Each point is reached from the start by the listed moves, each made 0, 1 or 2 times, or once backwards (-1), plus a little noise. Say if it took an odd or an even number of moves. Then give how often each move was made.
In the rows, zero is written as 128.

Moves:
(1): [177 123 121 120 161]
(2): [133 152 125 154 120]
(3): [168 132 134 101  81]
Start: [144 111 146 176 154]
Points:
[151 138 143 201 145] -> odd (0, 1, 0)
[231 144 155 148  51] -> odd (0, 1, 2)
[249 156 136 193 124] -> even (1, 2, 1)

Moves:
(1): [140 142 127 131 133 113 127]
(2): [117 177 134 118 150 126 137]
(3): [145 115 147 125 145 133 117]
(4): [135 135 161 150 130 142 104]
(5): [110 131 133 152 146 135 128]
(6): [132 125 119 135 132 147 141]
Start: [128 126 125 124 123 127 137]
Points:
[113 101 173 201 179 214 134] -> odd (-1, 0, 1, 1, 2, 2)
[117 111 134 182 184 187 153] -> odd (0, 0, 1, 0, 2, 2)
[ 75 249  91 111 171  97 188] -> even (1, 2, -1, -1, 1, 0)

Moves:
(1): [133 125 124 122 127 144 120 116 119 134 142]
(2): [118 145 143 128 106 129 136 124 100 105 120]
(3): [152 141 146 136 140 131 142 122 135 129 113]
(4): [145 114 145 154 133 101 119 101 148 106 130]
(5): [112 147 119 147 133 143 124 127 107 119 118]
(6): [105 123 124 134 132 161 144 123 149 132 122]
(7): [120 124 110 116 131 123 159 123 123 127 122]
(8): [135 155 118 153 116 115 136 139 136 145 148]
(9): [121 129 124 115 109 121 116 123 132 147 115]
(10): [133 122 131 141 120 126 137 131  95 162 131]
(11): [114 137 134 109 148 122 140 120 127 143 136]
Start: [142 122 128 101 146 131 131 120 122 145 129]
Points:
[ 45 120 106  83 239 245 156  72 130 181 118] -> odd (1, -1, 0, 0, 2, 2, 0, -1, 0, 0, 2)
[192 187  94 140 132 124 214 149  37 190  97] -> even (0, 0, 2, -1, 1, -1, 2, 1, 0, 1, -1)
[155 249 202 237 213 121 168  56 176  81 141] -> odd (0, 1, 2, 2, 2, 1, -1, 2, -1, -1, 2)
[186 117 193 184 179 111 121  44 149 243  92] -> odd (0, -1, 2, 2, 1, 1, -1, 0, 2, 2, 1)

Moves:
(1): [143 140 117 135 125 130 130 124 138 134 137 135 117 122 117 148]
(2): [116 152 124 140 122 126 157 122 124 135 132 121 153 117 117 118]
(3): [139 129 126 136 127 139 120 139 122 139 124 138 113 135 128 120]
(4): [105  97 129 156 124 115 135 128 117 116 136 120 134 133 145 124]
(5): [120 162 133 122 121 136 142 128 122 120 131 111 114 142 126 124]
(6): [131 128 122 133 157 119 112 126 136 126 118 139 128 128 151 119]
(7): [143 123 115 125 135 134 132 114 116 122 120 143 128 120 135 113]
(8): [129 123 119 123 132 128 146 146 123 131 121 120 113 118 151 120]
(9): [149 129 120 124 125 135 115 125 126 127 139 112 129 126 131 120]
(10): [107 138 137 120 117 132 130 121 125 136 139 121 131 121 115 130]
(11): [109 128 110 134 128 139 123 120 136 127 126 123 150 112 113 125]
(12): [119 127 123 122 134 129 135 127 138 122 150 134 142 112 113 121]
(13): [130 130 134 131 115 134 136 116 136 126 109 123 116 119 142 121]
(14): [114 127 128 117 110 120 125 127 126 142 132 127 141 148 141 138]
Start: [133 111 124 143 131 137 116 141 140 122 121 131 119 102 125 124]
Points:
[ 55 125 104 112  87 162  90  97 185 116 158 123 183 104  92 132] -> even (0, -1, 0, 0, 1, 0, 0, -1, 0, 0, 2, 2, 1, 2)
[144 132  51 140 143 199  61  55 182 120 167 178 137  11  59 106] -> even (2, -1, 1, 0, 0, 1, 2, -1, 1, 2, 2, 2, 1, 0)
[ 64 127 126 158   8 113 180 117 128 183 171  27 186  86 138 154] -> odd (1, 2, -1, 1, -1, -1, -1, 1, 2, 2, 0, -1, 1, 2)
[  7 127 112 245 127 144 156 132 116 101 160  74 220  93  59  77] -> odd (-1, 2, 1, 2, 1, 0, -1, -1, 0, 0, 2, 0, -1, -1)
[108 141 103 189 140 127 224 156 117 129 116 163 120  99 193  46] -> even (0, 2, 2, 1, 1, 1, 1, 1, -1, -1, -1, 2, 1, 1)
[139  42  91 133 157 162 135 133 122  90  99 135  72  37 235  15] -> odd (-1, -1, 1, 1, 0, 1, 2, 2, 1, 1, 0, 2, 2, 0)
[ 91 134 108 169 119 137 219 174 122 118  88  54 158  57 132  91] -> even (-1, 2, -1, 0, 0, -1, -1, 2, 0, -1, 1, -1, 0, -1)

Moves:
(1): [134 128 124 115 133 136 131 130 116 131 135 130 132 123 125 132 126 128
 134 127 124 126 133 139]
(2): [118 133 129 120 131 125 114 125 127 139 148 122 130 132 132 119 134 151
 123 129 130 119 121 114]
(3): [130 126 136 129 119 124 140 138 124 123 136 144 139 135 127 131 137 126
 134 137 128 122 136 126]
(4): [121 139 121 134 142 110 133 125 130 115 144 127 107 131 131 128 130 139
 122 119 137 131 120 135]
(5): [130 126 124 118 135 122 137 119 125 133 133 134 127 137 133 122 128 126
 130 125 127 126 120 123]
(6): [118 118 115 131 125 139 145 138 133 120 134 133 124 136 140 124 113 137
 129 128 121 112 121 128]
(7): [132 130 127 125 128 126 132 145 129 134 117 128 125 128 126 128 126 127
 122 128 134 130 136 125]
(8): [133 108 146 135 135 132 137 141 122 133 125 132 124 135 130 139 131 138
 126 124 134 139 129 126]
(9): [132 132 131 124 131 133 139 149 143 125 123 133 143 120 131 128 141 118
 125 128 130 127 132 134]
(10): [127 133 116 140 132 142 132 113 123 136 125 125 121 116 133 118 133 135
 111 124 122 131 153 129]
(11): [134 115 127 128 121 127 124 133 117 120 135 142 143 122 130 132 137 122
 118 124 127 124 136 124]
(12): [126 140 108 127 120 133 128 126 132 120 119 135 118 129 129 126 143 137
 129 106 111 139 119 120]
(13): [135 138 126 144 138 129 122 135 128 119 120 130 133 130 137 124 124 128
 128 135 117 135 128 128]
(14): [122 128 112 129 143 129 117 121 118 131 140 114 141 148 126 135 135 128
 133 130 133 120 140 149]
(15): [134 120 117 120 116 132 129 135 125 135 142 126 129 132 137 126 131 121
 132 127 132 134 125 126]
(16): [147 130 142 136 125 137 131 117 139 140 136 121 120 145 129 138 118 123
 123 123 115 114 125 121]
(17): [136 130 124 125 131 135 129 127 123 123 124 123 127 119 128 137 134 129
 133 132 137 126 132 128]
(18): [133 134 134 112 115 122 133 120 115 133 113 126 137 121 143 132 119 137
 130 121 122 122 139 136]
(19): [128 121 115 129 129 127 126 127 130 139 135 123 131 122 129 131 123 139
 137 124 125 126 138 124]
(20): [134 126 120 134 123 131 118 131 133 132 132 134 124 131 133 131 134 129
 126 135 125 127 124 131]
(21): [123 144 121 123 128 143 137 132 119 137 120 132 145 124 135 143 121 129
 130 116 139 128 129 138]
(22): [142 129 127 111 117 142 125 123 138 124 131 139 134 125 130 137 128 130
 119 127 129 147 152 127]
(23): [128 135 131 121 135 144 113 129 131 128 116 132 120 122 132 123 125 116
 138 116 139 129 137 132]
(24): [108 128 114 126 133 119 136 133 127 123 137 127 113 126 142 144 136 106
 132 141 125 124 122 131]
Start: [143 117 139 132 123 146 132 137 133 145 143 117 141 127 122 127 130 126
 121 139 130 139 130 130]
Points:
[194  85 130 126 143 224 123 155 126 223  97 108 191  88 183  86  93 170
 117 118 137 220 241 142] -> even (0, 0, -1, -1, 1, 0, 0, 2, 1, 2, -1, -1, 2, 0, 2, -1, -1, 1, 2, 0, 0, 1, 1, -1)
[101  57  77 102 150 100 107 198  43 169 233  99 151 145 131 185 227 164
 154 164 156 157 204 120] -> odd (1, 2, 2, 0, -1, -1, 2, 2, -1, 0, 1, 1, 0, 2, 1, -1, 1, 0, 2, -1, -1, 0, 0, 2)
[195 206 109  82  89 247 181 171 108 157 111 178 158  80 236 160 181 226
 100  56 137 224 223 112] -> odd (0, 2, 2, 1, 0, 0, 0, 2, 1, 2, -1, 2, 2, -1, 2, 0, 2, 2, 0, 0, 2, 2, 1, 0)
[142 115 136 129 130 156 143 170 101 156 165 154 144 230 249 111 124 130
 111  92  78  53 103  96] -> odd (-1, 2, 1, 0, 2, 2, 1, 1, 0, 0, 2, 1, 2, 1, 1, 2, -1, 2, -1, 0, 0, -1, 2, 1)
